Each row of a before or after table is a point. The points were changed in one or more steps. Then noise was added and the rows were shuffled. The steps act on columns, c1 being the first. Name the steps. A step turns or swaps two columns, mirrors them in a line or flattens them onto one, adds a multiple of one to another, or multiplies or shifts one. Angles are multiples of 10 degrees, from the lower column toward the higher: turns from -170 to 170, lines from 10 to 170 but not 90. Use the fewest steps. Two steps may share a column if one is a turn and the other turns, adds or multiplies; they go together, in the order done. Otherwise the lowest column goes first.
In the rows, zero is written as 128.

Before (9 x 2):
[[139 101]
 [ 99  67]
 [175 137]
 [ 67  88]
 [188  68]
 [200 106]
 [103 121]
 [155 128]
 [ 45  96]]
After (9 x 2):
[[130 118]
 [144  84]
 [125 126]
 [154  57]
 [128 130]
 [138  99]
 [142  85]
 [134 112]
 [134 120]]
Steps: flatten c1 and c2 onto the line at 110 degrees

Before (12 x 6):
[[ 58 185 161 108 137  52]
 [137 132 160 119 196 120]
 [134 131  84 119 177 110]
 [143 209 131  98  69 124]
 [133 168 136  73 101 150]
 [151 109  61 134 105  67]
 [186 134 120 144 156  86]
 [132 112 142  68 183 108]
 [180 118  49  98 150 158]
 [115 183 108  85 147 129]
 [127 203  79 153 181 128]
 [126  96   8 158 131 170]]
After (12 x 6):
[[ 87 145 139  70 131 163]
 [142 119 141  67 149  73]
 [158 114   5 157 163 155]
 [ 95  80 120 144 113  82]
 [122 119 165 122 168  69]
 [ 65 166  76 154 162  88]
 [111  79  53  97 162 132]
 [ 83 166 103  88 143 114]
 [118 128  80 111 150  82]
 [134  96  66 128  69 105]
 [112 217 160 111  81  76]
 [ 49 157 128  94  79 171]]
Steps: mirror c1 and c2 in the line at 120 degrees; turn c5 and c6 by -50 degrees

Before (10 x 11):
[[100 139 147 102 153 106  76  65 149 118 164]
 [107  68 134  76  96  94  87 179 169 214 122]
 [148 100 156 172 164 149 146 104 197 103 118]
 [ 69 161 124 161 137 131 138 100 129 166 149]
 [129 124 205 170 204 149 109 175 111 108 177]
 [100 118 130  68  79 194  70 161 109 171 128]
 [ 84 143 131 102 186  80 145 171  85 117 119]
 [170 137 160 119 115 166 132  59  85 154 124]
 [130 197 245 115 127 102  45  99  73  92 136]
 [167  79 112 143  99 137  77 183  61 125 145]]
After (10 x 11):
[[ 85  76 136  97  62  77 144 173 104 104 142]
 [ 69  74 116 166 138 135 140  97 132  89 105]
 [105  99  87 104 107 109  75  66 159 127 108]
 [133 128  37 168  54 148 110 175 136 107 144]
 [150 133 111 173 106 145 149 105 207 142 160]
 [165 140 129 143 132 138  76 188  55 128  97]
 [104  76 127  67 189 196  70 162  97 110 131]
 [170 201 109 117 137 164 138  59  83 106 158]
 [133 203  32 114  97 100  46  94  77 153 216]
 [107  31 124  75 210  99  84 182 160  79 142]]
Steps: add 1.5 times c1 to c2; turn c3 and c11 by 140 degrees; multiply c11 by 1.3; turn c5 and c9 by 20 degrees; turn c5 and c10 by -150 degrees

Before (14 x 20):
[[128 139 129 152 115 127 145 159 115 131 153 146 137 151 140  97 134 131
  112 118]
 [170 155 136 108 144  99 132 107 146 157 131 127 169 127 116 118 103 130
  127  77]
 [142 133 100 114 134 119 147 116 150 148 141 144 146 143 146 119 100  96
  120  89]
 [154 110 106 166 161  95 166  91 131 101 103 154 106  97  80 157 152 167
  128  92]
 [ 83 128 146 115 151 132  86 143 144 130 114 125 117 112 142 146 156 141
  126 133]
 [117 128 118 156 142 144 123 170 148 123 177 121 114 126 121 107 163 123
  111 107]
 [168 160 107 134 157 109 150 134 143 138 147 138 177 168 126 119 132  90
  127 112]
 [141 148 134 147 139 160 109 163 155 129 137 148 108 122 135 117 137 119
  121 136]
 [119 103 166 111 140 121 126 137 175 121 112 122  99 119 117 155 153 150
  108 133]
 [115 127 125 130 116 153 114 154 151 136 110 106 129 108 141 116 166 128
   95 132]
 [127 104 124 102 130 101  88 136 167 110 111 135 106 100 129 129 162 156
  122 139]
 [108 134 145 142 126 141  98 122 162 106 146 140 123 118 137 120 163 128
   91 135]
 [138 162 106 149 129 103 134 136 160 129 123 126 144 160 118 112 107 117
  118  87]
 [109 113 138  96 160 119 115 122 147 103  99 140 101  94  81 130 145 147
  102 138]]
After (14 x 20):
[[142 148 111 148 140 161 132  98  95 177 137 148 160 136 146 118 137 119
  122 124]
 [169 157 127 109 144 100 142 151 118 112 132 127 138  77  98 119 103 131
  128 118]
 [116 129 123 158 142 144 138  85 110 147 177 123 177 108 111 107 164 123
  112 122]
 [120 103  90 112 140 121 157 133  91 110 111 121 112 136 100 155 153 150
  109 121]
 [138 162 147 149 128 102 153 114 108  91 122 126 155  82 103 113 107 117
  117 152]
 [110 114 120  97 161 119 130 138 104  90 100 140  92 143  10 131 145 148
  102  96]
 [142 134 160 114 134 119 156 129 123 135 141 144 129  88 172 119 100  96
  120 136]
 [168 160 146 134 157 110 154 114 131 110 147 138 186 105 123 119 132  91
  127 165]
 [110 134 114 142 125 141 126 139  82 126 147 140 114 136 151 120 163 129
   92 119]
 [ 83 129 106 115 151 132 106 120  89 137 114 124 139 135 162 146 155 141
  126 113]
 [154 111 161 167 161  95 159 156 150  53 103 154  50  98   9 156 152 168
  128  90]
 [114 128 122 130 116 154 134 103 101 174 110 105 168 135 160 116 165 127
   95 110]
 [129 139 115 152 115 127 132 100 149 130 154 146 183 115 159  98 134 131
  111 150]
 [127 104 128 101 130 101 122 119  72  70 112 135 118 144 130 128 162 156
  121 102]]
Steps: add 1.5 times c8 to c13; turn c3 and c8 by 160 degrees; add 1.5 times c6 to c10; mirror c7 and c9 in the line at 20 degrees; mirror c14 and c20 in the line at 50 degrees; multiply c15 by 2.5

Before (14 x 48):
[[113  97 147  72 158 114  85 101 109 206 141 130 108 172 113 164 142 109
  124 151 111 167 116 172 159  77 160 126 128 108 154 185 132 154 152 156
  197  89  89  73  52  92  87 135  74 194 102 171]
 [104 150  99  78  86  82  96 104 147 103 161  98  72 159  99 127 158 158
   98 121 114 135 130 145 126 100 129  99 116 113 158  99 112 162 111 120
  138 139  91 156 136 123 143 136  98 124 121 104]
 [108 128 160 100 129  97 175 144 124 137 161 151 109  99  91 109 165 100
  114 117 181 102 147 106 164 114 142  98  79 153  83 114  78 128 103 162
  115 130  86  77 105  87 168 175 123  89 121 122]
 [121 102 131  72 165 145 141  89  69 117 124 131 127 167  71 155 125 130
   84  87 128 104 170 111 119 153 141 158 125 176 171 176 144 165  94 136
  191 107  62  93  95 102 115 122 139 105 141  97]
 [139 147 104 114 180  70 163 169 142 104 167 131 143 126  76 168  94 165
   95 148 189 193  88 105 118 155 131 149 103  97 152 157  77 128  86 105
  138  84 114 112 145 145 141 128 147 123 146 163]
 [159 132 195  82  93  92 174 139  67 153 108 161 149  88 176 126 140 134
   97 112 212  98 107 118 145  84  90 104  81 117 144 169 126 175 123 120
  175 135 126  94 109 144  71 134 157 102  69 144]
 [ 91 155 151  97 157 147 101 124 150 177 113 164 107  95 110 176 135 124
  116  81 148 120 162  99 167 160 109 123 102 165 167 190 152 167 129 188
  116 179 141 107 138 183 120 118  81 166 138  97]
 [158 196 159 156 165 125 111 170 122 171 167 167 107 193 148 176 182 157
  183 157 128 104 132 183 110 140 172 149 129  82 138 112 148 148  80 156
  109 139 104 164 138 173 110 173 173  94  78 100]
 [129  94 177 105 128 133 111 149 146 102  96 112 106 149 100  92 141 158
  136  91 172 145 153 141 105 116 125 116 139 159  78 128 127 111 117 134
  151  98 125 126 125 119 160 152 155 115 134  80]
 [166 198 178 108 107 158 121 101  82 108 143 111  85 163 171 136 105 110
  174 154 153 123 166 152 164 174  77 147 104 120  71 161 147  87 139 128
  125 113  83 174 136 156  86 138 118 177 152 102]
 [ 74  99 128 122 139  86 125 139  97 205 140 129 160  83  74  97 141 133
  151 160 126 128 160 154 125 130  65 151  99  85 174 154  69 125  92 126
  113 182 138  68 161 178 171  94 141  85 103 160]
 [163 181 158 155 105 150 128 130 121 169 142  70 164 167  69 123 122  94
   86 122 132 140 139  95 112 100 108  79 105  85 159 175 126 172 112  87
  127 102 170  91  83 186  62 180 123 115 127 141]
 [144 149 167 135  92  99 129 124  60 146 123 156  69 118 162 110 133 153
  184  95 126 141  96 164 109 110 108  79 114 170  79 122 129  96 186 110
  114 185 150  75  77  94  96  96  87 141  76 165]
 [ 94  94 157  91  84 153 117 185  79 172 182  97  77  98 174 109 154 138
  130 107 131 151 124 112 162  96 160 109  72  67  95 139 130 134 143 129
  206 101 115 120  82 136 115 169 175 194  81 170]]
After (14 x 48):
[[103 150 104  79  90  83  99 105 147 104 163  98  72 153 100 124 156 157
   96 122 115 138 133 150 127 103 127 100 117 108 160  98 106 164 111 111
  139 137  90 156 134 123 145 110  96 126 122 101]
 [156 194 155 157 166 125 110 169 121 172 167 168 110 205 148 176 173 154
  184 157 129 104 133 189 110 143 171 150 127  81 137 113 153 147  78 185
  107 138 104 165 139 173 111 107 172  96  81 102]
 [159 132 192  82  89  93 178 140  64 154 113 163 148 106 175 125 141 134
   95 113 211  99 105 117 142  85  90 105  83 117 147 170 141 176 123 115
  175 134 126  91 109 142  67 162 157 100  71 148]
 [166 198 175 106 106 159 120 102  80 108 142 109  86 160 173 135 104 111
  174 151 152 124 166 144 166 175  78 147 106 123  71 162 157  89 141 129
  127 112  83 178 137 158  90 109 117 180 151 102]
 [ 71 100 139 124 139  89 124 140  96 206 146 128 160  73  78 100 134 134
  155 156 127 129 161 154 127 131  67 151  96  83 173 156  71 124  90 124
  116 178 138  68 163 178 171 136 139  83 105 162]
 [ 94  96 158  93  87 150 119 187  80 172 181  96  77 144 175 112 157 137
  133 105 133 150 125 116 159  96 163 112  72  64  96 136 134 134 141 131
  206  96 113 119  82 136 113 176 177 191  80 172]
 [161 182 158 157 105 149 129 129 121 172 143  68 166 193  72 124 129  95
   88 124 134 140 138  95 113  99 109  78 102  88 162 174 133 172 113  47
  128 102 171  89  79 186  62 131 126 117 126 140]
 [112  94 147  69 158 114  83 102 106 209 141 129 108 163 115 166 136 109
  124 150 111 167 118 174 162  76 161 125 131 108 154 183 139 154 152 186
  196  87  92  72  56  90  87 100  73 194 104 173]
 [131  95 176 104 128 130 112 149 148 102  96 112 104 154  98  89 136 159
  134  87 173 146 153 139 108 116 124 116 138 161  81 126 136 113 116 137
  149  97 126 126 123 115 158 127 156 115 133  79]
 [108 129 170 102 127  99 179 142 125 137 161 150 110 144  88 108 167 101
  114 116 179 103 145 110 164 116 142  99  77 153  85 113  81 128 100 196
  116 130  88  78 104  88 167 184 123  91 119 121]
 [ 92 157 147  96 157 147  99 122 150 177 114 163 107  94 109 179 137 125
  111  81 152 119 162 100 164 158 114 122 105 163 167 188 155 169 127 249
  116 181 137 106 143 183 116 147  79 168 138  96]
 [140 146 112 112 181  71 164 168 144 101 168 132 145 124  77 172  99 165
   95 147 187 192  92  99 119 155 130 151 104 101 149 157  74 128  85  81
  137  80 115 110 146 145 143 130 148 123 144 159]
 [144 150 167 133  94 100 131 123  59 150 124 160  70  98 161 110 127 152
  186  96 127 140  95 165 107 110 110  79 117 168  78 120 136  97 188  95
  112 184 154  76  80  98  94 117  87 140  77 163]
 [122 105 130  70 162 145 139  88  70 118 125 130 130 145  72 153 128 130
   82  83 130 106 170 113 121 152 142 153 122 175 175 174 143 165  95 142
  192 109  59  95  98 103 115  96 136 104 142  97]]
Steps: turn c3 and c33 by 10 degrees; turn c14 and c44 by -50 degrees; turn c17 and c24 by 10 degrees; multiply c36 by 2

Before (11 x 64):
[[190 160  73 207 107 107 112  83 113 111 145  65 157  95 142  94 125 103
  106  70 136  96 180 106 112 162 136 121 149 152 141 181 125 120 145  74
  144  79 193 123 150 180 128 141 143  94 159 113 102  63 167 180 124 145
   86 112 174 147 141 148 166 108 150  26]
 [118 110 139 153  86 142 159  66 139 112 169  72 120 105  91  89 102 104
   60 102  85 152 163 118 105 105 139  83 175  86 150 110 127  66 151 134
  118 151 153 143 120 165 181  96 139  98 199 134  88 130 175 124 138 166
   72  49 178 109 161 158 153 134 156  55]
 [142  88  62 136 133 214 176 109 114 188 117 149 162 120 126  79 136 183
   86 152 152  99 182  46 144 127 105 140 154 208 137 183 148 108  91  51
  211  67 151 122 194 105  80 118 151 112 111 139 132 166  83 188 121  84
  122  81  76  83 134  75 148  68  98  81]
 [ 87  53 145  50 159  99 214 131  87 120  74 141  63 109 164 109  96  38
  137  66  72  58 101 139 163  58 131 171 133  66 114 134  86 138 151  93
  154 170  93  67 112  82 167 104 136 174 116 142 159 116 134  61  23 157
  113 150 106 102  96 139 127 168  82 132]
 [ 82  64 143  85 171 126 214 146 124  61 122 105 106 140 158 159 111  65
  141  55  74 105 119 145 118 122 151 206 161 103 107  99 111 133 158  91
  125 132 129  50 119 160 142 109 119 164  78 141 181 113 155  84  85 213
   83 144  86 100 121 145  86 128  95 196]
 [ 70 140  96 125 183 203 167 162  75  93  78 104 114 127 156 114 111 121
  128  98 104  95 144  91 131  99  82 123 110 111  85 188 130 127  85  89
  199 111  96  93 120 110  95 119 167 186  84 190 160 192  86 107  32 130
  144 116 101  22  92 106 110 124  84 138]
 [ 93  46 157 125 178 127 131  73 148 155  44 112  99 118 167 163  81 111
  147  41 110  68 124 158 137 166 140 171 167 128 163  92  35  99 125 151
   99 114 108  45 138 175  64  77  90 170 116  76 160  95 129 122 138 159
   76 179 151  91 182 162  94 156 107  94]
 [ 33  40 149  83 156  92 184 137 126  82  95 128  83 136 156 143 103  47
  198  61 101  68  93 133 105 107 130 193 116 101  78  98  73 167 188 136
  132 113  29  30 101 144 188  78 140 186  59 111 180  57 132  89 100 140
   63 149 115  54 176 159  60 207  85 140]
 [ 62  92 162  96 175 136 201 158 122 123  83 151 143  92 125 126 138  75
  151  17 101  90 132 110 141  82 155 205 153 108  73 131 127 151 104  95
  176 156  72  64  91 129 177  79 205 189 100 135 169 114 114  81  73 208
  101 187  70  21  87 105  99 183  80 132]
 [128 144  78 199 148 162  84 114 105 169 122 126 171 128 116  80 146 104
   58 112 128 158 170 104 100 169 122 101 198 167 128 167 133 105  93  96
  165  47 160 131 195 164 129 176 104 120 186  51 127  79 134 170 132 105
  132  77 152 148 120 131 180 124 132 104]
 [157 113  50 227 122 112  82  89 147 119 124  94 181 153 140  65 163 107
   71  95 109 118 227 131 154 156 113  90 146 199 187 135 179  67 125 110
  135 105 155 143 186 165 101 134 134  90 179  89  95  57 162 114 147 150
  128  71 150 137 208 143 178 117 156  66]]
After (11 x 64):
[[185 159  72  71 110 106 114  79 113 110 151  62 158  99 145  96 125 104
  110  71 133  95 176  72 122 181 129 119 153 150 139 186 120 118 147  75
  148  77 189 118 150 186 115 142 126  85 163 154 101  60 166 174 148 146
   85 102 141 150 139 115 166 108 153  25]
 [142  83  70  50 138 212 180 112 103 189 125 148 162 127 128  81 137 179
   82 158 155  98 185 159  77  96 108 137 162 211 137 179 141 108  91  57
  212  70 146 127 190 104 140 117 116 117 112  73 132 166  78 192 156  90
  117  75  93  81 134 141 152  68 101  83]
 [ 95  49 146 154 170 122 132  67 146 158  43 116 102 115 170 161  82 115
  147  47 104  66 126 115  65 173 139 176 166 129 167  93  33 102 121 152
   96 108 103  48 141 173 139  82 126 165 118 170 159  93 135 121 114 161
   77 183 119  99 181  74  95 148 109 100]
 [118 107 140 108  82 142 160  66 139 108 170  70 119 106  89  93 104 106
   62 103  87 147 164 118 188 136 139  78 173  82 149 104 122  72 150 130
  105 152 159 143 126 163 100 101  81  99 195 160  91 132 174 125 119 165
   73  66 176 109 166 136 160 135 157  53]
 [156 115  51  83 117 108  79  93 145 124 124  92 180 155 141  68 168 115
   72  96 108 121 226  43  99 168 114  93 144 200 185 138 176  63 124 105
  123 110 157 139 189 163 154 137  96  89 184 140  95  60 164 112 133 146
  127  82 125 136 207  90 184 118 153  72]
 [ 80  66 157 160 175 133 208 152 122  55 118 107 103 139 162 155 107  66
  141  54  76 111 121 158 149  97 153 209 159  97 106  97 111 133 160  91
  129 133 131  48 111 157 126 113 134 160  74 147 184 113 151  83 161 211
   91 149 100 103 120 137  84 131  93 190]
 [ 66 144 134 102 185 200 167 160  73  95  80 109 117 122 156 111 113 117
  121  94 106  93 153 139  97  94  90 122 107 113  87 194 135 131  88  86
  199 106 100  95 118 108 137 119 149 186  83 108 168 199  86 105 235 131
  145  96 131  30  94 191 108 121  87 137]
 [125 142  74  79 151 161  80 121 106 169 122 127 171 132 114  88 142 105
   55 117 134 160 165  78 130 177 124  96 202 172 132 168 129 108  88  91
  160  50 158 129 194 168 102 178  75 120 181 130 130  80 133 171 139 108
  143 106 120 149 117  47 179 126 136 103]
 [ 63  98 183 117 177 140 207 155 121 118  83 158 140  94 127 131 139  74
  154  20 106  91 129 166 178  53 152 204 152 108  72 126 131 148 104 101
  180 157  74  71  86 123 134  78 227 192 102 106 171 124 115  79 169 212
  102 121 113  20  85 129 100 186  80 133]
 [ 31  39 153 159 154  92 181 142 137  85  89 136  88 137 159 139 100  45
  204  58 101  68  90 172 187  97 129 187 113 103  74  92  76 159 190 139
  129 116  37  32 102 146 111  79 146 187  59 159 174  60 128  86 149 146
   66 134 130  55 175 114  56 205  89 143]
 [ 84  52 178 176 161 108 215 126  84 118  76 138  64 105 163 114  99  41
  133  73  70  59 101 199 167  59 136 170 130  65 109 132  81 140 155  96
  150 178  92  69 118  90 169 108 147 171 114 139 160 118 135  64 222 159
  113 135 158 100  92 144 133 170  81 130]]
Steps: mirror c3 and c53 in the line at 170 degrees; turn c4 and c24 by -120 degrees; swap c25 and c43; turn c26 and c57 by -40 degrees; turn c45 and c56 by -40 degrees; swap c48 and c60

Before (14 x 64):
[[124 139 138 124 125 141  81 129 111 151 122 119 176 141 145 152  62 106
  120 151 120 148 130 105 124 107 122  79 118 146 137 140 104 104 124 109
  123 146  94 131  73 108  85 121 118 203 113 135 150 157  99 104 139 129
  121  98 129  95 152  95  90 148  27 110]
 [139 152 145 178 149 136 113 120 123 144 101  87 113  99 157 134 167 108
  112 130 129 146  98 106 152 106 110 133 119 125 140 138 115 116 105 112
  121 151 150 134 132 128  89 135 146 117 147 107 148 159 110 181 135 106
  139 137 152 125 206 150 130 134 147 140]
 [ 70 122 177 180 144 153 118 112 119 155 106 101 103 134 161 144 170 110
  112 141 122 143 103 109 113 109 108 128 120 144 135  98 114 140 105 183
  117 140 103  91 124 108  84 113 121 160 128 101 130 143 115  96 114 121
  130 115 172 100 128 249 139 152 133 112]
 [136 131 182 124 148 158  78 100 134 115 133  87 121 134 112 127  97  96
  127 151 102 125 135 151 159 137 130 147 107 140 127 138 134 118 145 152
  123 150 136 148 153 221 101 112 153 165 172 151 185 138 108 108 138 106
  137 125 127 103 180  99 130 114 132 141]
 [144 115 124 141 153 130  73 126  97 142 129 101 107 110 143 112 163 133
  132 150 110 136 102 131 126 123 126   9 103 132  85 148 118 115 209 113
   94 131 119 125 152 106 192 124 123 128 137 128 138 116 195 109 135 126
  130 132 125 136 129 148 121 130 132 141]
 [ 96 108 121 128 141 145 112 106  96 123 105 110 107 132 140 149 165  92
  174 113 104 147 115 241 115 119 133 148 159 121 126 122 120 187 142 160
  124 143 137 100 141 149  85  77  68 123 118  90 116 133 101 151 134 118
  141 117 148 115 123 114 130 130 143 129]
 [110 213 152 198 148 140 153 138  98 148 105  97 151 136 150 147 154 102
  170 138 132 149 159 107 137 138 115 149 149 145  81 134 127 161 109 109
  118 143 138 145 152 126 120 126 136 119 121  86 138 143 110 108 131 129
  113 138 159 150 115 112 120 114 118  85]
 [144 130 135 146 149 149  72 141 108  55 124  84 106 140 157 114 153  94
  142 144 142 140 133 142 132 104 133 116 147 138 134 137 135 116 120 113
  122 129 107 116 141 122 218 130 140 116 111 135 145 105 103 101 122 135
  139 139 180 139 193 148  78 149 119 135]
 [144 154 127 152 139 152  89 133 139 158 109  90 124 143 131 124 141 111
  119 132 131  60 135 147 123 130 120 150 117 125 115 134 115 139 135 118
  120 122 154 147 136 118 102 109 129 123 109 172 129 154 129 110 136 107
   82 102 160 124 138 110 134 129 128 137]
 [137 121 122 141 113 150  79  99  96 145 138  82 134 127 162 119 155 167
  176 119 102 126 128 103 116 114 124 139 101 155  67 117 107 107 115 108
  129 134 148 143 127 112 151  78 149 127 111 115 106 121 115  88  68 109
   85  97 122  97 122 107 124 153 151 115]
 [140 129 123 151 139 128 109  99 140 158 101 120 117 105 162 145 140  91
  142 153 130 120 106 126 133 149 123 149 111 150 131 151 134 228 122 126
   81 110 142  70 151 129  84 136 113 115 126  93 106 121 112 105  92 118
  118 138 127  96 122 110 127 157 153 134]
 [138 116 126 126 151 157  98 146  99 145 165 106 102 117 125 141 166 136
  121 152 123 134 104 108 115 138 181 122 109 128 139 126 110 122 124 150
  119 150 149 136 132 106  89 134 156 129 157 112 110 159 186 117 131 106
  128 130 189  95 123 109 140 119 155 141]
 [141 151 128 192 106  75  84 123 154 121 103  87 130 136 119 111 105  94
  122  94 188 100 103 118 114 201 114 130 117 129 134 138 116 102 142 155
  124 148 151 133 132 107 127 120 156 154 120  90 155 143 107  91 124 122
  107 125 142 109 144 104 113 121 146 128]
 [118 160 140 131 130 156 101 119  95 161 113 162 114 135 166 118 169 107
  110 142 109 141 139 103 127 147 117 136 109 127  93 112 132  97 120 110
  127 141 134 146 147 105  97 131 114 142 127 123 104 122 116  97 107 106
  117  83 122 104 153 126  94  79 140 133]]
After (14 x 64):
[[131 216 151 198 155 139 156 137  99 147 101  95 152 138 150 150 153 101
  170 156 134 149 160 105 141 138 115 110 151 142  80 132 127 162 110 107
  121 142 131 145 154 127 120 127 137 120 126  83 137 144 110 109 130 115
  114 140 165 143 115 115 122 114 116  85]
 [125 148 128 192 102  75  86 121 156 120 102  87 129 135 122 111 107  96
  124  90 189  98 101 121 138 202 110 140 118 128 134 139 112 106 143 156
  128 147 164 133 133 107 129 122 160 154 110  89 155 142 106  90 122 136
  108 123 142 108 143 106 112 120 143 129]
 [149 157 126 151 129 149  89 129 140 162 109  90 120 144 132 127 141 112
  117 160 130  63 137 149 149 132 121 123 113 124 116 134 115 140 136 117
  118 124 148 147 139 116 100 105 132 120 106 175 128 153 128 105 134 110
   80 100 163 101 136 111 132 130 125 136]
 [146 129 181 125 138 161  76 101 132 116 134  88 117 134 112 129  99  96
  123 175 103 124 136 152 129 134 132  94 108 141 126 142 138 119 143 152
  124 150 125 151 154 223 100 109 152 166 188 149 185 136 108 106 137 127
  137 130 123  89 181 100 126 113 133 139]
 [143 128 125 152 127 126 111 101 144 158 100 119 118 105 159 145 138  90
  145 184 125 123 104 126 145 150 125 114 112 151 131 149 136 225 124 126
   78 113 130  72 156 125  84 140 116 112 127  92 105 121 109 105  90 143
  116 139 124  96 122 114 130 153 153 136]
 [ 95 122 176 177 177 151 119 111 119 154 102 100 106 132 160 143 170 112
  113 123 124 144 103 110 134 106 108 140 120 143 134  98 115 139 106 186
  119 138 104  91 123 108  82 110 119 159 121 101 128 143 117  97 113 143
  130 113 169 103 127 247 138 149 134 112]
 [111 110 122 129 157 143 112 108  95 121 107 108 106 132 142 150 165  90
  177 110 106 147 114 240 153 117 132 129 162 123 125 122 118 186 143 157
  121 141 141 101 142 150  82  75  68 124 113  92 115 135  97 148 138 127
  142 112 147 107 125 114 135 131 145 129]
 [125 140 138 123 126 143  81 128 111 151 120 118 177 141 144 151  65 104
  120 134 123 151 133 103  87 107 122 156 118 144 139 140 105 103 124 107
  124 145  90 130  75 107  87 123 119 207 111 134 146 158  97 104 138 157
  120  95 129 110 155  94  89 146  25 108]
 [156 117 130 139 138 132  75 126  96 139 130 101 105 114 140 112 165 133
  132 156 111 139  99 135  25 123 125 190 100 130  84 148 117 115 210 113
   94 127 106 123 149 108 191 122 121 128 137 127 137 118 196 109 135 121
  128 137 128 132 130 146 119 131 131 142]
 [151 115 126 127 139 159 100 148  99 143 164 104 102 119 123 142 167 133
  121 192 122 138 106 105 130 140 181 141 108 128 140 132 111 119 125 148
  115 151 131 135 131 105  94 136 158 129 152 113 108 158 184 113 133 130
  129 132 188  81 120 113 143 116 151 141]
 [123 158 138 130 134 155 103 117 100 163 112 160 113 134 164 121 168 105
  110 155 111 141 140 100 135 148 117 123 105 129  91 117 134  94 118 108
  127 140 125 146 147 103  97 131 113 140 126 124 103 123 116  96 105 121
  118  83 121  85 152 124  94  78 139 133]
 [149 151 145 176 137 137 113 119 123 145 101  87 115 100 157 136 169 108
  108 151 129 152  98 100 118 106 108 104 116 125 138 135 117 116 105 112
  121 150 148 133 130 125  89 135 150 120 160 105 150 162 110 179 132 104
  138 137 153  98 205 147 126 135 149 140]
 [124 117 123 142 110 150  78 100  95 149 136  78 134 125 162 121 154 168
  176 137 105 122 130 104 145 117 125 135 100 155  65 116 108 108 115 106
  132 135 148 145 128 113 156  74 152 127 106 111 106 122 113  90  70 134
   88  95 123  82 124 109 122 153 150 113]
 [151 133 135 147 136 148  71 141 106  58 125  83 105 141 159 114 153  94
  142 134 147 138 136 139 114 103 138 128 152 135 136 137 135 117 121 117
  121 130 103 115 141 124 218 128 141 117 112 132 144 107 103 102 123 130
  137 138 179 145 195 152  80 152 120 138]]
Steps: turn c1 and c5 by -40 degrees; turn c20 and c39 by -30 degrees; multiply c20 by 2; add 0.5 times c25 to c47; turn c25 and c28 by -120 degrees; multiply c54 by 1.6; turn c54 and c58 by 50 degrees
